Every row gives one point. Before rounding, the points of a table are all equally far from one centre. They may lie mostly on one side of it. Write the centre, to within rounding.
(in the rows, 128 means zero)

Points (9 x 3)
[[118 125 125]
 [152 128  67]
 [147 171 131]
 [192 152  83]
 [162  90  92]
 [193 165 104]
 [135 111  81]
 [130 123  80]
 [169 158  75]]
Centre: [162 132 112]

Points (15 x 11)
[[119 144 104 113  90 169 131 132 194 153  88]
 [ 90 138  87 143  93 155  78 102 176 145 144]
 [108 175 146 173 111 104 113 104 192 211 136]
 [136 152 120 102 175 102  94 103 197 156 137]
 [ 89 134  93 134 125 131  85  97 211 193 135]
 [ 87 113  83 133 122 129  89 121 192 181 110]
 [ 92 156 154 146 111 140  97  73 219 159 111]
 [102 158  63 124  94 143 119 103 183 186  99]
 [ 96 159 122 147  73 123 149  89 157 188  90]
 [ 73 137 116 141 134 124 101  76 173 205 127]
 [ 96 141  87 126  98 155  79  86 202 169 125]
 [ 94 134 117 163 174 133 110  79 178 134  98]
 [127 140 109 116  86 101 115 101 172 103 142]
 [ 69 162 123 181 125 125 117 106 175 152 154]
 [116 158  97 154 140 141  73  50 174 146 140]]
Centre: [131 150 120 143 121 127 115 103 170 161 119]

Points (31 x 24)
[[116 123 120  98  90  50 129  75 109  96 145  81 165  98 122  51  78  84
  109 108 141 163 180 124]
 [165 102 103  87 136  94 148  92 124  98 125  93 118 101 189  97  48 113
  138 179 108 182  94 146]
 [106  97  67 127  98 114 137 139 158 160 123 134  93 108 175  83  50  75
  101 125 156 121 137 184]
 [105  74  83 150  80  47 133 151 162 159 147 101 116 190 131  88  76 106
  100 141 100 188 153 129]
 [121  99  94 139  26 118 136  78 152 148 167  76 131  76 139  80  98 105
  126 132 107 112 201 122]
 [124  81 105 148 113 102 149 172 116  56 121  74 123 141 162 126  65 131
   91 136 141  85 160 130]
 [114 121 127 159 143 158 151 107 138 153 111  62 144 125 178  62  68 108
  108 155 149 173 180 174]
 [121  54 148 157 128 107 120 166 108 178 148 107 131 150 159 101  45 126
   99  96 138  94 175 182]
 [110  50  98 183 103 116 169  88 146 143 115 123  72 118 106 136 117 156
  111 105  95 122 143 155]
 [141 122 125 185 147 101 108 117  77 142  75  70 163 151 152 107  98 137
  148  73 122 161 151 175]
 [124 123  73 131  59 111 157 100 151 129 102  72 121 110 156 119  56 151
   95  89 163 116 136  91]
 [139 148 134  67  86 164 115 111 133 128 117 109 114 177 130 126  59 152
   96 100 103 142 151 181]
 [156  97  88 129  96 106 100 154 135 108 134 121 146 105 177  76 128  98
  142  79 123  95 176 135]
 [117  90 107 170  80 158 193 110 138 114 164 126 161 142 136 102  24 167
  149 109 104 154 116 139]
 [ 60  84 112 106  31 131 117  96 133 128 114 112 147 138 132 152  66 158
  110 141 113 133 140 145]
 [170 101 107 113 152  85 183 123 124 140 156  72  61  92 104 118  89 118
  121 131 152 155  57 141]
 [147  34 141 164 124 106 149 100 122 137 108  84 131 108 137  72  11 126
  131 108  72 120 119 165]
 [117  92 122 130 122  70  73 133 107 162 126 100 104 110 185 108  65 157
   65 142 131 183  97 183]
 [117 148  98 146  36 119 165 116 142 116  98 134 118 163 112  89  91 175
  123 113 151 178 110 179]
 [127  74  89 128  77 107 184 122 110  67 127 104 111 113 163  89  59 159
  104 106 120 155 150 143]
 [153 158 100 153  74  79 109 114 158 159  96  80 112  88  98 124  53  67
   83 121 170  64 110 145]
 [128 118  92 175  51 177 105  77 125 171 130  73 122 143 122  91  72 122
  112  99 108 119 104  85]
 [104 111  93 135  95  83  85 131 134 171 169 138  75 135  97 101  17  88
  152 107  88 189 149 165]
 [120 124  62 149  44  88 146 101  98 107 109 104 113 123 129 116 161  97
  115 142 166 150 119 146]
 [110  99 126  79  71 106  96  88 136 156 109 106 194  74 145  90 115 110
  116 122 157 122 166 140]
 [133  65 101 134  62  74 142 120 150 132 169  80 124 137 195 128  76 108
  107 172  77 101 114 114]
 [163 145 100 174  72 133 216 114 120 133 136 158 166 123 117 123  56 162
  145 140 159 142 117 160]
 [165  82  50 178  51 103  94 127  88 115 141 116 114  84 143 104  37 105
   96 113  91 163 139 156]
 [169  84  55 132  92  96 155 134 105 126 128  44 159 119 138 133  55 140
  129 119 110  78 163 105]
 [190 101 156 128  66 121 139  87  95 168 165 130 119 146 166 135  95 150
  164 135 149 141 129 223]
 [ 87 110  94 133  79 108 180  84 112 136 129 112 124 135  95 124  58  99
   56  79 138 152 155 148]]
Centre: [145 118 124 151 104 101 114 116 134 134 147  97 131 122 109 111  78 125
 130 141 130 136 130 152]
